Each row is a point. A path goes straight from each point to the next, and from the last back to the first. The post is the endless flat space through its rows: a point in 2 columns, a line in 3, a plane in 4, and so on, so that a path can go around it. How many times does the path go around the post? Going back the other way cancels.

Post:
| -0.05 |  0.26 |  0.21 |
|  0.13 | -0.37 | -0.34 |
Path:
| -0.28 | -0.27 |  0.04 |
|  0.10 | -0.22 |  0.18 |
|  0.40 | -0.37 | -0.36 |
|  0.14 |  0.79 |  0.31 |
|  0.67 | -0.36 | -0.11 |
|  0.45 | -0.83 |  0.01 |
|  0.60 |  0.56 |  0.34 |
|  0.00 |  0.25 | -0.08 |
| -0.34 |  0.41 | -0.45 |
| -0.10 | -0.37 | -0.45 |
| -0.05 |  0.21 | -0.17 |
|  0.50 |  0.29 | -0.41 |
|  0.67 |  0.16 |  0.18 |
|  0.17 | -0.43 |  0.42 |
| -0.32 |  0.01 |  0.39 |
| -0.36 | -0.75 | -0.90 |
| -0.08 | -0.42 | -0.25 |
| -0.14 |  0.34 |  0.76 |
|  0.43 | -0.21 | -0.12 |
|  0.54 |  0.58 |  0.04 |
|  0.11 | -0.16 | -0.82 |
| -0.34 |  0.35 |  0.15 |
| -0.31 | -0.39 |  0.26 |
|  0.07 | -0.05 |  0.16 |
|  0.31 |  0.22 |  0.31 |
|  0.41 | -0.27 | -0.50 |
|  0.15 | -0.36 | -0.62 |
| -0.53 |  0.23 |  0.12 |
Times around: 2

Post:
| -0.17 |  0.14 | -0.18 |  0.25 |  0.27 | -0.28 |
| -0.31 |  0.39 | -0.94 | -0.15 |  0.31 | -0.02 |
|  0.47 |  0.00 |  0.27 | -0.09 | -0.42 | -0.18 |
|  0.27 | -0.13 |  0.42 | -0.08 | -0.25 |  0.47 |
|  0.11 |  0.03 | -0.17 | -0.34 |  0.17 | -0.37 |
Path (16 x 6):
| -0.31 | -0.39 | -0.02 | -0.01 |  0.94 | -0.16 |
|  0.13 |  0.28 | -0.63 | -0.49 |  0.30 |  0.23 |
|  0.08 |  0.79 | -0.83 | -0.10 | -0.19 |  0.09 |
|  0.32 | -0.03 | -0.23 | -0.29 |  0.31 | -0.06 |
|  0.47 | -0.26 |  0.10 |  0.29 | -0.57 |  0.14 |
|  1.01 | -0.09 |  0.14 |  0.09 | -0.66 |  0.70 |
| -0.02 |  0.30 | -0.05 |  0.19 |  0.22 | -0.32 |
| -0.39 |  0.16 |  0.18 | -0.23 |  0.27 | -0.45 |
|  0.26 |  0.36 | -0.64 | -0.31 | -0.86 |  0.10 |
| -0.32 |  0.35 | -0.61 |  0.18 |  0.04 | -0.44 |
| -0.05 |  0.54 | -0.34 | -0.98 | -0.20 | -0.05 |
|  0.04 |  0.60 |  0.06 |  0.59 |  0.17 |  0.29 |
|  0.79 | -0.28 |  0.28 |  0.14 |  0.25 | -0.91 |
|  0.32 | -0.31 | -0.11 | -0.28 | -0.31 | -0.23 |
| -0.16 |  0.20 | -0.07 |  0.02 | -0.15 | -0.39 |
| -0.02 | -0.42 |  0.03 |  0.08 | -0.50 |  0.83 |
Times around: 0

Post:
|  0.64 | -0.18 | -0.40 |  0.75 |  0.10 |  0.53 | -0.48 | -0.48 |  0.41 | -0.13 |  0.39 |
| -0.06 |  0.03 |  0.59 | -0.54 |  0.13 |  0.30 | -0.14 |  0.40 | -0.12 | -0.20 |  0.51 |
|  0.86 | -0.11 |  0.12 |  0.02 | -0.10 |  0.29 | -0.66 | -0.51 |  0.32 |  0.07 |  0.31 |
|  0.19 | -0.18 | -0.09 | -0.12 |  0.12 | -0.12 | -0.20 |  0.06 | -0.03 |  0.07 |  0.30 |
| -0.63 | -0.36 |  0.56 | -0.41 | -0.05 |  0.45 |  0.03 | -0.27 | -0.11 |  0.24 |  0.17 |
| -0.44 |  0.09 |  0.34 | -0.68 | -0.44 |  0.32 |  0.40 |  0.33 | -0.27 | -0.25 | -0.05 |
| -0.36 |  0.31 |  0.51 | -0.11 |  0.16 |  0.08 |  0.28 | -0.20 | -0.17 |  0.09 |  0.12 |
| -0.44 | -0.11 |  0.58 | -0.59 |  0.06 |  0.09 | -0.01 |  0.40 | -0.51 | -0.25 | -0.17 |
| -0.28 | -0.61 | -0.11 | -0.47 |  0.43 |  0.29 |  0.24 | -0.65 | -0.43 | -0.32 |  0.23 |
| -0.17 |  0.02 |  0.40 | -0.47 |  0.43 |  0.21 |  0.43 |  0.28 |  0.23 | -0.06 | -0.16 |
Path (25 x 11):
|  0.23 | -0.17 |  0.93 | -0.71 |  0.08 |  0.35 | -0.03 | -0.04 | -0.38 |  0.09 |  0.41 |
|  0.00 | -0.36 | -0.21 |  0.65 |  0.20 | -0.07 | -0.28 | -0.18 | -0.08 |  0.14 |  0.47 |
| -0.23 |  0.47 |  0.86 | -0.40 |  0.01 |  0.05 |  0.77 | -0.71 |  0.04 |  0.18 |  0.21 |
|  0.18 |  0.49 |  0.78 |  0.41 | -0.07 | -0.34 |  0.39 | -0.13 | -0.02 |  0.61 | -0.48 |
|  0.33 | -0.36 |  0.37 | -1.19 |  0.16 |  0.43 | -0.11 | -0.09 | -0.68 | -0.42 | -0.31 |
|  0.20 | -0.04 | -0.29 | -0.18 |  0.51 |  0.13 | -0.41 |  0.30 | -0.07 | -0.03 | -0.21 |
| -0.02 | -0.15 |  0.34 |  0.10 |  0.75 | -0.57 | -1.15 |  0.35 | -0.71 | -0.35 |  0.29 |
|  0.36 |  0.19 |  0.42 |  0.34 | -0.09 |  0.79 | -0.14 | -0.21 |  0.99 | -0.21 |  0.16 |
| -0.57 | -0.38 |  0.68 | -0.32 |  0.35 |  0.05 |  0.22 | -0.31 |  0.04 |  0.45 |  0.24 |
| -0.13 | -0.66 |  0.64 | -0.49 |  0.09 |  0.65 |  0.05 | -0.52 | -0.39 |  0.09 | -0.08 |
|  0.60 |  0.62 | -0.03 | -0.37 |  0.00 |  0.13 |  0.20 | -0.16 | -0.49 | -0.23 |  0.09 |
|  0.40 |  0.80 | -0.22 | -0.13 |  0.86 | -0.25 |  0.37 |  0.82 |  0.51 | -0.26 |  0.21 |
| -0.49 | -0.34 |  0.14 | -0.07 | -0.44 |  0.32 | -0.70 |  0.10 | -0.53 | -0.37 |  0.25 |
| -0.42 | -0.11 |  0.38 |  0.08 |  0.08 | -0.09 |  0.14 |  0.02 | -0.28 | -0.10 | -0.37 |
| -0.34 | -0.67 |  0.47 | -0.89 | -0.16 |  0.57 |  0.58 |  0.28 | -0.01 | -0.09 |  0.47 |
| -0.18 | -0.13 |  0.42 |  0.05 | -0.53 |  0.53 |  0.38 | -0.59 |  0.43 |  0.39 |  0.33 |
| -0.54 |  0.22 |  0.64 | -0.18 |  0.19 | -0.29 |  0.58 | -0.20 |  0.57 |  0.32 | -0.34 |
| -0.70 |  0.04 | -0.11 |  0.34 |  0.26 | -0.01 |  0.10 | -0.50 | -0.22 |  0.09 |  0.19 |
|  0.12 | -0.15 |  0.02 |  0.28 |  0.56 |  0.43 | -0.33 | -0.25 |  0.07 | -0.20 | -0.01 |
| -0.48 | -0.95 | -0.15 | -0.52 |  0.16 |  0.38 |  0.36 |  0.34 | -0.03 |  0.26 | -0.45 |
| -0.38 | -0.34 | -0.12 | -0.09 | -0.35 |  0.21 |  0.58 | -0.13 | -0.19 |  0.27 |  0.23 |
|  0.36 | -0.11 |  0.21 | -0.43 | -0.09 |  0.55 |  0.40 |  0.01 |  0.35 | -0.57 |  0.00 |
| -0.60 | -0.05 |  0.21 | -0.24 |  0.18 |  0.22 |  0.27 |  0.42 |  0.51 | -0.07 | -0.10 |
| -0.40 | -0.27 |  0.18 |  0.76 |  0.31 |  0.74 | -0.48 | -0.28 |  0.39 |  0.17 |  0.02 |
| -0.51 | -0.29 | -0.37 |  0.06 |  0.32 |  0.24 |  0.29 |  0.16 | -0.11 |  0.16 | -0.08 |
Times around: 0
